Rows are points. Each copy is the shape, with its points in the same order, stretched, turned, moved and blurred by noise. Is it also mirrored, or only turned?
(in the rows, 128 means zero)

Shape:
[[ 76 108 138]
 [134 141  99]
 [121 153 198]
 [198 149 101]
 [ 84 135  72]
 [196 151 193]
 [177 116 132]]
Copy 1 (7 x 3):
[[ 93  75 128]
 [150 153 144]
 [ 55 152  83]
 [190 197  99]
 [133 108 195]
 [111 198  31]
 [166 147  70]]
Copy 1 is: mirrored
Copy 2, 7 rows:
[[140 142 173]
 [141 152  98]
 [ 56 110 139]
 [132 121  36]
 [175 189 139]
 [ 59  71  64]
 [134  94  70]]
Copy 2 is: mirrored

Shape:
[[155 146 144 110]
 [109 134 142  85]
 [186  37  76 116]
 [207 137 100 109]
 [118 144 165 106]
 [124 163 155 172]
 [ 55 115 142  66]
 [157 218  80 148]
 [ 56  91 132  88]]
Copy 1 (9 x 4):
[[161 182 130 101]
 [109 191 144 117]
 [147  89  57  52]
 [188 140 127  50]
 [137 199 133 132]
 [192 166 131 171]
 [ 52 194 152 141]
 [207 117 216 113]
 [ 60 174 129 149]]
Copy 1 is: mirrored
Copy 2:
[[148 142 157 109]
 [139 113 146  72]
 [217  69 132 199]
 [206 163 119 164]
 [126 133 173  86]
 [ 80 151 169 131]
 [111  73 141  41]
 [108 201  72 141]
 [121  47 132  72]]
Copy 2 is: only turned

Shape (11 x 6):
[[101 178 109  80 129 221]
 [147 165 116  94 143 117]
 [152  74  52 105 141  87]
 [136 133 170 110  94 146]
 [124 117 143 179 120 115]
 [143 190  85 116  45 159]
 [160 203 172 111 102 120]
 [150 113 162 147 107 126]
 [ 95 123  93 135 134 155]
 [163 176 103  72 133 102]
 [147 140 117 137 142 168]]
Copy 1 (11 x 6):
[[118 155 159  79  81 192]
 [120  84 139 111 129 126]
 [129  69  41 150 123 122]
 [121 150 149 108  83  85]
 [114 153 126 180 127  93]
 [ 71  91 153 137  29 142]
 [103 104 197 117 103  81]
 [136 149 137 153 102  73]
 [100 150 102 141 113 155]
 [108  54 148  96 121 117]
 [145 133 146 145 110 143]]
Copy 1 is: mirrored
Copy 2, 11 rows:
[[130 134 131 109  58 249]
 [163 141 115 118 117 152]
 [155 134  50 121  84  82]
 [133  92 176 117 101 141]
 [112  87 133 179 133 106]
 [157 159 162 189  37 177]
 [183 142 198 134 126 156]
 [133  82 158 155 119 115]
 [102 120  97 144  94 167]
 [193 170 116 105 107 145]
 [158  95 107 157  93 173]]
Copy 2 is: only turned
Copy 3:
[[ 88 191 121 165 120 222]
 [114 159 135 161 139 122]
 [132  54 132 194  96  93]
 [116 129 137  98 136 170]
 [173  99  95 131 145 141]
 [120 170 103 113  51 143]
 [127 187 135  97 149 122]
 [154 110 138 116 127 147]
 [133 112  96 180 115 173]
 [ 97 165 145 156 124 101]
 [148 150 133 173 119 162]]
Copy 3 is: mirrored

Shape, 9 rows:
[[ 56 178 129  66 166 178]
 [175 113  89  89 113 133]
 [137 159 113 105 167  93]
 [110  82 106 127  49 137]
 [102 201  74 173 166 127]
 [ 55 172 179 119 151 207]
 [151  86 105 147 180  85]
 [ 94 103 157 139 162  85]
 [ 49 137  76 173 178 127]]
Copy 1:
[[ 25 144 155 173 169 138]
 [139 158 103  78 134 145]
 [133 167 133 140 163  94]
 [135  69  79 112 121 159]
 [156 176 116 214 150 124]
 [ 33 105 190 198 136 168]
 [205 143 141 121 190 130]
 [152  93 164 146 188 106]
 [156 125 120 214 205 142]]
Copy 1 is: only turned
Copy 2, 9 rows:
[[ 40 223 198 103 128 110]
 [127 168  91  76 123  77]
 [144 181 150 136 127  63]
 [ 60 116  77  91 140  91]
 [ 76 200 127 205  85  83]
 [ 47 184 189 133 121 190]
 [162 173  95 171 186  87]
 [121 142 148 167 193 104]
 [ 37 209 126 212 164  96]]
Copy 2 is: only turned

Shape, 13 rows:
[[104 112 175  81 141 137  35 164]
 [145 138 117 129 135 101 126 146]
 [121 111 118 112 102 118 154  24]
 [169 119 249 150 147 119 153 141]
 [151 118 122 152 142 141 122 162]
 [124 147 109 154 147 129  91 156]
 [101 132 167 156 152 134 111 101]
 [119 212 152 153 151 161 125 151]
 [115 144 109 160  98 127 148 134]
 [102 122 113 144 139 105 149 128]
 [115 123 117 147 143 125 157 140]
 [109 114 177 133  81 114 139 127]
 [ 96 121 108 127 110 144 136 156]]
Copy 1:
[[ 83 150 115  57 199 153  97  95]
 [139 158 140 129 120 110 138 143]
 [167 125 140 137  76 146 143  43]
 [159 153 227 133 143 181 109 162]
 [131 127 132 144 150 117 120 162]
 [110 157 117 138 161  99 113 139]
 [134 154 167 147 171 130 112  86]
 [ 83 207 155 205 159 158 128 148]
 [131 149 140 164 106 113  99 125]
 [128 143 166 138 111  96 131 106]
 [124 137 165 147 120 106 128 125]
 [129 142 178 120 106 142  72  96]
 [ 93 125 133 143 116 109 104 108]]
Copy 1 is: only turned
Copy 2, 13 rows:
[[116 106 150  69 162 141  64 211]
 [125 133 123 113 149 113 127 128]
 [ 72 104  92 159 142 199  93  57]
 [194  50  47 115 123 113  95 175]
 [156 129 150 130 114  89 103 142]
 [125 175 149 110 126  96  94 157]
 [124 140  84 133 126 144  74 153]
 [157 189  91  79  77 127 109 178]
 [104 147 130 135  84 112 119 121]
 [ 99 139 117 154 126 132 130 147]
 [125 136 123 151 127 126 133 151]
 [ 97  64  93 118  99 137 100 148]
 [100 128 160 128  92 130 131 157]]
Copy 2 is: mirrored

Shape:
[[194 125 151 203 164 118 185  93]
 [138  78  99 126 126 125  59 209]
 [209 117  80 141 100 103 150 112]
 [ 64  86  87 197 152 133  77  83]
 [134  99  88  69 181 142 138 204]
 [ 96 168  70  76 137 203 138 163]
 [128  74 182  88 134 173 186 107]
 [169  47 113 137 206 142 148 197]
 [ 66  90 146  74 157 152 147 178]
 [ 83 118 133 151  71  83 100 106]
 [151 166 154  69 203  71 132  92]
 [ 78  82 100 120  76  90 145 135]]
Copy 1 (12 x 8):
[[218 158 165 135 166 166 195 117]
 [120 112  91 190  90  90 123 206]
 [199 155 100 120  86 115 181 102]
 [ 76 136  75 210 190 179 107  95]
 [172  51 105 112 145  88 115 198]
 [112  58  58  46 126 168 106 157]
 [169  18 172 134 137 144 191  98]
 [224  71 116 183 175 103 154 211]
 [105  25 142 125 167 104 141 164]
 [ 51 151 138 156 116 111 167  83]
 [165  96 222  87 150 116  79 106]
 [ 83 111 105 145 140  71 189  91]]
Copy 1 is: only turned
Copy 2, 12 rows:
[[130 132 195 186 169  34 147 127]
 [124 149  69  98  99 107 104 201]
 [130 164 161  99  91  22 160 112]
 [ 30  66 126 163 115 154 111 131]
 [189 151  54 109 157 115  99 114]
 [167 172  88 135 144 190 170  91]
 [220  68 181 110 154 125 133 134]
 [189  97  61 151 166  55 105 148]
 [180  95  99  96 180 182 110 148]
 [ 58 117 177  66 114 144 144 173]
 [145 189 186 108 169 126  29  92]
 [ 80  87 134  35 132 125 149 138]]
Copy 2 is: only turned

Shape, 14 rows:
[[155 112 134 146 141 102 126 100  89]
 [ 89 121 118  53  71 156 113 202 153]
 [117 111 101  76 143 128 109  99 122]
 [146 144 154 110 110 136 114 103 136]
 [ 94 129 138  91 124 129 134 119 134]
 [176 121 132 148 132 151 127 177 118]
 [118 174  62 120 117  29 119 200  97]
 [185 152  91 141 125 120 123  99 112]
 [149 150 120 122 127 141 133 103 112]
 [126 110 140 142 115 133 146 158 132]
 [107 155 136 144 138 152 125 176 148]
 [112 121 145 102 102 156 112 104  77]
 [141 116 148 143 134 140  83  98 132]
 [ 79 108 144 151 106 158 107  92 151]]
Copy 1 (14 x 9):
[[144 126 137  88 125 134  94 123 168]
 [125 151 106 155 119 145 130 182   7]
 [121 114 151 120 134 137  91 106  95]
 [168 121 142 148 113 141 125 136 142]
 [122 143 157 140 131 137 130 129 102]
 [158 123  89  99 152 161 118 164 136]
 [121 137 123  12 151  66 173 166  57]
 [171 114 103  73 120 136 118  94 143]
 [161 132 124 110 122 147 127 111 128]
 [122 141 100 118 125 153 126 158 131]
 [141 143 108 134 192 124 148 151 119]
 [160 171 149 137 121 163  95 140  96]
 [157 118 133 150 142 127  75 132 155]
 [123 159 117 189 125 123  86 118 139]]
Copy 1 is: mirrored
Copy 2, 14 rows:
[[152 131 111 145 155 112 132 173 112]
 [146  75 115 125  56 167 122  23 166]
 [145  99  99 113 150  77  97  90 141]
 [136 117 155 118 149 103 149 123 139]
 [120 125 127 107 131 119 104  84 118]
 [153  90 104 150 123 185 145 181 148]
 [197 203  63 124  19 148 136 121 182]
 [151 113  99 123 143  86 177 168 157]
 [136 107 118 105 146 101 153 141 125]
 [111 115 118 158 120 180 135 132 122]
 [100 111 128 109  89 175 107 148 148]
 [159  83 131 117 121  92 131 116  80]
 [125  96 149 139 151  94 111 163 147]
 [ 56  93 157 138 122  89 100 124 114]]
Copy 2 is: mirrored
Copy 3, 14 rows:
[[129 102 148 135 129 129 134  81  99]
 [119 130 169 101  17 130  86 194 171]
 [130 121 115  85  86 100 114 109 120]
 [157 154 182 111  91 121 136 118 124]
 [111 141 145  87  86 122 130 130 137]
 [150 118 185 147 131 148  84 137 129]
 [ 89  34 122 151  55 119 156 209  49]
 [185 107 138 128 125 132 140 114  91]
 [157 139 144 110 113 142 131 112 112]
 [118 115 170 129 120 146 116 135 156]
 [120 156 162 139 125 132 111 180 143]
 [125 154 142 130  73 145 116  92 137]
 [148 153 161 149 123  96 127 104 140]
 [125 167 132 145 120 109 147 115 195]]
Copy 3 is: only turned

Shape:
[[ 99 180 159 117 107 107  54 168  74 167 110]
 [133  98 141 127 153 106 145 124 132 175 114]
 [100 107 100 121  92 103 101 188 108 149  91]
 [ 93 172 131 125  87  80 101 100  31 148 125]
 [175  81 124 211 153 187 160 131 102  94 132]
 [125  65 121  80 134 127 168 150 143 166  56]
 [191  97  74 199 194 193 143 145 128  90 124]
 [181  73 117 170 154 166 144 179 124 100 175]
 [125  85 138 115 170 136 136 137 107 169  85]
 [168 170 125 181  84 181 212  69  51 143  57]
 [156  95 151 115  98 134 136 145  56 161  40]
 [126 134  90 197  74 179  74  75  24  92 132]
 [160 108 106  72 119 151 160 114  94 193  94]
 [158 183 151 174  82 149  81  70  74  62 124]
 [200 140 115 170  78 125 159  57  61 179  53]
 [135  87 107 194  97 202 111 131 113 139 133]]
Copy 1, 16 rows:
[[ 98 120 100  56 131 123  42  87 134 166 163]
 [140 133 134 127  74 121 147 132 132 160 132]
 [ 56  85  99 116  96  93 112 115 141 160 152]
 [141  70  95  83 119 135  32  18 152 129 134]
 [164  96 106 188  79 140 127 143  50  94 163]
 [ 69 125 148 136  62 152 184 184 157 171  98]
 [166 101  63 185  88 135 177 176  12 148 149]
 [156  77 108 153  81 118 190 141  58 107 184]
 [107 127 145 128  72 156 149 143 131 189 137]
 [198  67  69 129  97 176   7 147 148  75  77]
 [ 75  84 151  89  50 164  65 149 138 140 117]
 [133 100  51 146 104 185  14  54  70  87 155]
 [137 133 118  95  49 193 148 153 171 125 105]
 [171 120  81  96 146 146  12  62  40  64 109]
 [172  94  78 110  24 135  27 129 150  96  76]
 [120 137  84 174  63 151 101 139 113 109 191]]
Copy 1 is: mirrored
Copy 2:
[[141 180 130 135  53  55 137 147 118 131 109]
 [126 121 164 149 133 107 137  87 137 170 114]
 [147 114 104 152  71 112 142 112 134 132  72]
 [133 203 107 123  68  55 104  69 108 111 107]
 [123 142 140 230 189 152  87 109 100  98 106]
 [105  93 154 131 114 176 171  83 124 177  64]
 [139 137 123 214 222 175  97 140 135 127  94]
 [184 102 146 202 182 138 104 131  91 119 119]
 [114 134 154 157 128 145 142 104 112 192 103]
 [ 82 233 183 190 128 161 109  51 118  66  41]
 [106 149 166 162  69 138 118  99  96 158  24]
 [109 204  77 190 104 123  34  98 116  59 117]
 [147 158 184 111 107 174 127  80 124 170  83]
 [ 91 179 125 147 131  68  44 132 118  37  98]
 [ 98 199 196 170 101 121  68  57 160 119  29]
 [122 132 132 215 116 169  90 118 131  94 138]]
Copy 2 is: only turned

Shape, 15 rows:
[[108 110  80 154 133  84 181  96 166 137 146]
 [100 131 127 133 104  87 135  92 177 122 129]
 [120 143 173 156 131  98 197 105 167 129 126]
 [152 107 169  94 167 161 121 171 148  97 150]
 [145 150 117 130 170  84 192 130 104 108 144]
 [147 136 110  87 127 136 120  97 122  94 118]
 [ 96 151 133 135 159 148  95 138 125  97 130]
 [ 72  84 137 125 143 145 129 174 171 130 155]
 [ 92 138 114 115 118 142 108 134 157 158 170]
 [125  98 136 132  75 154 194  99  92 142 194]
 [139 129 174 111 157  95  99 113 126 118 133]
 [ 71 140  83 105 156 174 117  97 102 176 147]
 [ 63 109 161 100 148 160 133 101 161  92 117]
 [126 139  88 126 134  98 146 181  97 171 138]
 [155  95 116 171 111 143 108 132 102 144 116]]
Copy 1:
[[182 140 116  98 180 133 126 174  75 170 174]
 [151 152 139 121 181 143 164 150 131 156 187]
 [161 213 111 115 173 130 140 167 117 123 140]
 [182 118 107 160 119 178 138 111 200 132  78]
 [146 140  87 112 152 173  68 143 114 100 111]
 [149 107 161 100 155 192 140  95 141  97 129]
 [126 121 125 174 160 141 131  83 142 157 107]
 [170 107  96 169 164 109 172 157 167 210 102]
 [151  95 146 174 177 125 162 173 143 168 141]
 [168 136  74 111 176 116 192 211  68  49 109]
 [ 97 141 128 147 129 196 140 137 169 119 131]
 [109  77 176 143 201 143 166 160  88 158  85]
 [156 156 136 126 205 164 207  98 155 172  74]
 [110  67 119 138 122 105  82 197 145 134 133]
 [119 109 133 128  93  94 152 146  91 108 161]]
Copy 1 is: mirrored
Copy 2:
[[127  70  89  88 124 122 120  75 139  51 163]
 [ 98 101 123  94 132  82 131  78 146  76 135]
 [110  96 132 101 184 126 177  61 175  93 139]
 [127 115 206 172 122 154 155 171 146 140 151]
 [126  84 150  79 165 185 127 118 142  70 134]
 [117 106 131 138 142 127  84 138 149 109 117]
 [122 143 188 121 138 109 100 131  87 143 147]
 [126  95 170 163  71 126 150 127  89 117 165]
 [151 120 155 132  58 105 116  95 118 122 135]
 [118 147  70 184 105 190 130  90 145  72 122]
 [ 76 132 175 100 141 124 148 147 142 138 137]
 [151 101 116 156  61 140  58  92  95 162 146]
 [ 78  95 160 187 136 113 115 102 130 135 162]
 [173  85 127  78  80 168 130 140  78 104 100]
 [136 155  79 126 137 128 126 159  83 140 127]]
Copy 2 is: mirrored
Copy 3 (15 x 11):
[[146 143  89 187 102 149  91 154 103 118 145]
 [129 138 103 118 102 154 105 126 120 148 188]
 [171 177 102 161  94 178 142 159 128 152 145]
 [121 170 118 125 153 102 183 121 165  53 136]
 [187 137 140 184 123 135 146 141  79  94 122]
 [163 106 142 103 139 113 112  95 141 121 148]
 [119 118 142 117  98 135 149  55 152 102 159]
 [ 73 192  92 148 106 107 160  82 140  75 152]
 [111 172 122  97  90 138 127  70 111 119 135]
 [185 146  59 128 119 124 139 104  92 134  43]
 [124 123 129 100 160 173 143 105 118 115 162]
 [141 172 142 114 101 146  77   7 107 129 101]
 [139 173  99 123 127 123 144  54 174 116 188]
 [103 144 169 159 106 118 137 126  46 116  86]
 [ 83  78 126 130 125 154 125 133 139 134  83]]
Copy 3 is: only turned
Copy 4:
[[157 131 173 116 106 130 190  86  97 118 123]
 [140 159 149 128 145  98 142  87  87 126 103]
 [163 171 134 119 158 149 147  65 121 154 146]
 [145 113  77 149 124  98 130 144 153 153 187]
 [195 159 115 130 114 157 181 116 136 104 167]
 [157  86 135 137 125 114  91 160 126  87 126]
 [113 110 106 178 152 119 132 120 118 109 153]
 [ 90 112 106 123 137  96 191 108 113 175 158]
 [108 124 117 151 138 103 166 140  68 148 113]
 [122 142 151  76 129 165 158 182 115 134 149]
 [162 159 132 160 157  95 127 126 157 131 138]
 [120  65 134 148 164 148 177 161  91 127  96]
 [122  79 116 110 198  99 140 101 124 133 151]
 [129 155 109 149  90 138 196 142 126 132 103]
 [ 85 114 176 157  84 135 128 151 156 118 116]]
Copy 4 is: only turned
